Rows are points. The last column is the point's height on a tilted bowl or saddle (a function of degree 2), plus a little noise. Along how many of its main directions does it bend up, bend down or stay straight?
In the rows, 128 means zero.

Points (10 x 3):
[[164 152 116]
 [ 84 122 105]
 [129 134 119]
 [ 93 155 121]
 [121 156 120]
 [ 97  78  61]
 [121 132 118]
 [ 94 103  91]
 [165 118 117]
 [105 136 118]]
Directions: 0 up, 1 down, 1 straight

Points (16 x 4):
[[128 158 144 116]
 [122 119 128 120]
 [145 103 103 103]
 [139 130  86 102]
 [156 134 181  95]
 [122 154  91 105]
 [ 57 135 123  81]
 [136 125 127 121]
 [ 97 114 147 112]
 [117 150 108 114]
 [143 110 132 115]
 [ 85 110 115 100]
 [ 84 137  94  93]
 [128 140  80  99]
 [112 142 166 111]
 [179 179 127  82]]
Directions: 0 up, 3 down, 0 straight

Points, 27 rows:
[[141 138  97 137 142]
 [142 157 137  59 162]
 [144 103 119 139 143]
 [145  94 159 109 168]
 [136 128 105 111 140]
 [142 125 106 135 140]
 [147 153 166 142 166]
 [183 138 152 131 187]
 [107 122 132  94 145]
 [105  79 149 157 132]
 [116 119  98 134 141]
 [112 101 170 147 138]
 [130 177 154 102 166]
 [108 151  85 172 152]
 [146 168 133  78 156]
 [126 103 145 141 135]
 [139 150 119 118 138]
 [ 94  81 186 158 143]
 [127 101 150 147 137]
 [ 77 143 149 118 143]
 [159  93 168 122 183]
 [112 141 131 163 124]
 [ 96 114 191 107 174]
 [137 140  95 136 142]
 [146 130 132  81 151]
 [126 143 145 163 133]
 [108 153  85 125 153]]
Directions: 3 up, 0 down, 1 straight

Points, 45 rows:
[[158 145 133 145 165 100  78]
 [135  99 150 160  85 123 120]
 [127 107  87 130 147 150 107]
 [146  95 109 111 117 146 119]
 [169 107 146 167 119 145  99]
 [150 164 115 144 173 140 117]
 [143  89 136 148 124 148 101]
 [176 117 117  88 133 104 134]
 [116 111 112 166 136 148 109]
 [184  82 111 114 119 137 119]
 [155 164 107 164 149 127 100]
 [ 85 160 182 138 133  90 152]
 [ 83 128  81 120 141 168  67]
 [109 167 124 131 104 135 100]
 [101  84 121 128 104 118 104]
 [121 192 132 137 139  96  72]
 [113 102 118 124 128 118 117]
 [122  92 155 141 186 140 102]
 [107 170 126  91 136 131 101]
 [151 144 104 171  52 129 112]
 [139 107 206 124 145  86 111]
 [118 127 109 167 138 125 109]
 [144 127  96 158 159 138 108]
 [139 149 133 112 177 121 119]
 [125 150 107 109 113  93  99]
 [130 108 114 190 140  99  88]
 [151 109 121 137 132 132 115]
 [114 113 131 118 122 194  99]
 [107 116 142 128 101  95 142]
 [129 108  79  93 140 133 123]
 [ 91 120 127 108 159  77 140]
 [150 109 157  64 121  89 166]
 [132 157 123 135 143  84  88]
 [196 114  91 144  88 120  97]
 [ 99  78 126 113 106 128  98]
 [100 162 159 111 100 146  92]
 [124 135 138 165 163 142 128]
 [115 172 136 108 158 166 135]
 [164 113  96 145 119 165 126]
 [131 162  97 113 127 122  94]
 [ 85 157 141 104 123 144 101]
 [119 151 118 111 117  81 106]
 [129 152 155 131 105 155 111]
 [150 114 200 102 144 116  96]
 [112 131 151 123 116 156 114]]
Directions: 2 up, 3 down, 1 straight

Points:
[[ 91 130 101 177 152 163 174 145  73]
 [127 138  96  97 119  88 118  95 104]
 [158 142 109 156 116 150 143 131 113]
 [ 76 129 125 147 121 159 143  82 103]
 [123 130 147 121  92 137 150 112 119]
 [124  65 141 146 171 142 103 100  85]
 [123 115 112 138 146 139 140  92 113]
 [149 131 106  93 118 130  81 158 128]
 [119 142 104 112 140 109 140 153 125]
 [141  98 141 108 123 143 153 130 108]
 [166  75 141 150 100 146 144 156 101]
 [140 123 152 147 126 104 149 120 123]
 [227 105 200 121 122 175 125 162  66]
 [125  98 129 125  82  64 138 136  91]
 [123 168 154 128 127 118  93 121 139]
 [124 161  92 171 141 175 147  89 116]
 [114 133 126 150  78 112 140 124 113]
 [107 151 141 157 109 118 134 126 132]
 [106 118 128  67 105 147 115 103  88]
 [139 157 166 130 134 172 129 124 130]
 [138 194 159 127 135 138 123 133 156]
 [106 158 119 132 135 160 160  92 125]
 [135 128 146  87 148 179 118 124 114]
 [160 116 149 119  86 152 134 101 100]
 [135  90 117 149 132 120  94 103 103]
 [113 111 106 141 136 120 141 110 113]
 [132 191 105 129 112 109 134 107 138]
 [129 136  87 173 198 114 193 119  61]
 [121 142 153 150 156 101 125 198 126]
 [120 125  81 143 136 113 179 157  94]
 [108 109 117  93  76 132 142 141  97]
 [125  57 108  96 163 141 113 166  96]
 [112  97 133 116 114 158  90 104  99]
 [158 171 124 161 137 173 120 143 120]
 [106 144 113 105 142 145 149 114 127]
 [111 164  70 128 103 131 106 162 116]
 [100  90 124  88 126  75 108 119  74]
 [154 112 151 106 131 177 121 139 114]
 [147 159 133 178 145 114  90  86 101]
 [165 154 135 115 136 118 111  59 110]
 [118 152 121 134 124 157 125  82 126]
 [106 109 110 112 151 127 138 112 109]
 [ 74 127 144 113 140 152 104 147 111]
 [142 156 100  97 172 113 105 115 140]
 [ 88 133 131 158 182 167 108 109  90]
 [144 119 121 125 136 140 187 108  97]
 [138 158 148  93 122 139 131 105 134]
 [136 123 126 146 112 195 151 108  90]
 [106 168 143 134 120 129 147  63 129]
 [ 67 104 140 145 130 175 124 132  96]
 [135 119 140 124 132 152  87 180 136]
 [131 110 156  97 146  85 140 128 107]
 [118 108  87 119 101 171 114 143 113]
 [145 152  90 129 146 131 132 132 142]
 [120 141  89 160 132 143 139 126 118]
 [123 169  91  92 174 177 166 173 153]
 [106 181 117 127 124 137 138 100 142]
 [140 135 127 137 106 103 143 149 118]
 [ 81 123 107 118 134 101 113 151  98]
 [ 97 145 147  90 153 125 127 154 125]
 [136 165 134 123 180 104 201  93  97]
 [133 142  95 146 142 119 134 130 123]
 [131 151  90 175 166 117 149 111 105]
 [112 166 144 138 116 134 154 150 134]
 [156 140  84 172 126 116 101  86  93]
 [145  87 147 143 132 123 129 108 112]
 [120 141 100 108  94 101 128 121 108]
 [ 91  91 133 134 125  86 153  84 101]
 [100 170 155  53  96 100 152 132  93]
 [100 128 133 144  88 147 135 105 116]
 [ 76 116 104 130 151 122 127 133  99]
 [112 101 147 137 150 140 129 161 124]
 [151 143  60 146 118  75  68 113  54]]
Directions: 1 up, 5 down, 2 straight

Points (63 x 9):
[[167  86 142 126 165 166 130 144 160]
 [105 183 101 140 145 126 119 113 141]
 [117  70 132 178 137 106 108  95 173]
 [ 93 192 170 133  97 119 138 145 156]
 [139 127 132 140 144 137 134 193 150]
 [151 140 118 170 106 165  85 134 151]
 [ 96 142 152  93  94 124 112  76 157]
 [143 196 118 175  93 118 157 111 160]
 [112 117 171 114 110 168 141 114 154]
 [120 151 137 110 104 107 119 136 138]
 [105 173 108 124 102 153 125  84 160]
 [146 127 114 146 163 111 152 145 140]
 [130 169 121 154  93 121 108 125 144]
 [108 145  92 120 147 124 159 118 137]
 [121 145 112 112 103 183 118  65 181]
 [135 125 157 169 144 156 162 164 159]
 [111 152 145 147 140 166 138 153 145]
 [145 117  86 164 172 147 138 113 148]
 [128 145 168 153 127 136 169 104 152]
 [116 114  99 165  96 128 104 131 145]
 [100 121 130 157 151 141 174 152 149]
 [129 108 132 149 139 119  85 192 154]
 [128 120 142 104 112 186 183 155 176]
 [153 181 102  95 112 113 159 124 147]
 [156 138 145 110 134 146 151  92 145]
 [102 176 126 151 132 123 168 100 142]
 [118 140 172 117 157 123 104  56 173]
 [153 105 142  80 164 139 117 106 157]
 [154 164 164 115 114 114 120 124 141]
 [166 143 145 103 124 108 126 150 142]
 [115 134 119  84 131 154 107 117 156]
 [125 113 157 138 104 134 102 103 142]
 [142  99 136 161 101 172 183  90 176]
 [119 102 186 159  83  89 169 110 168]
 [132 133  82 140 183 148 102 140 148]
 [ 98 140 111 128 136 157 127  89 153]
 [153 151 161 137 136 101 158 143 147]
 [ 83 129  73  82 160 127 126 113 167]
 [132 108 120 123 125 120  69 169 150]
 [144 137 106 157 177 150 127 119 145]
 [116 123 120 125 102 120 118 110 138]
 [170 151 123  96 144 137 129 115 145]
 [ 85 129 133 146 169 161  93 108 165]
 [118 103  99 183  87 195 111 136 157]
 [ 69 122 140 167 107 139 128 140 147]
 [130 146 189 178 110 148 138 116 162]
 [131  92 127 130 136 171 154 129 153]
 [145 159  68 168 142 151  85  94 171]
 [138 119 104 118 136 158  93 143 146]
 [115 162  86 100 171 121 106 108 154]
 [133 105 159 141 125 142 151  85 152]
 [152 148 150 125 105 124 128 159 142]
 [155 146 126 109 150 156 132 135 147]
 [190 102  82 130  98  93 125 162 167]
 [ 95 165  83 120 122  89 138 132 145]
 [125 163 149 117 119 165 148 170 157]
 [141 108 118 104 128  89  97 126 146]
 [172 160 102 108 132 127 106 139 150]
 [125 141 157 127 135  76 163 148 151]
 [156 181 142 106 144 138 125 133 151]
 [146 107 121 127 152 108 169 117 142]
 [130 157 128 146 177 135 177 146 145]
 [100 122 114 154 123 129 146 115 141]]
Directions: 6 up, 0 down, 2 straight
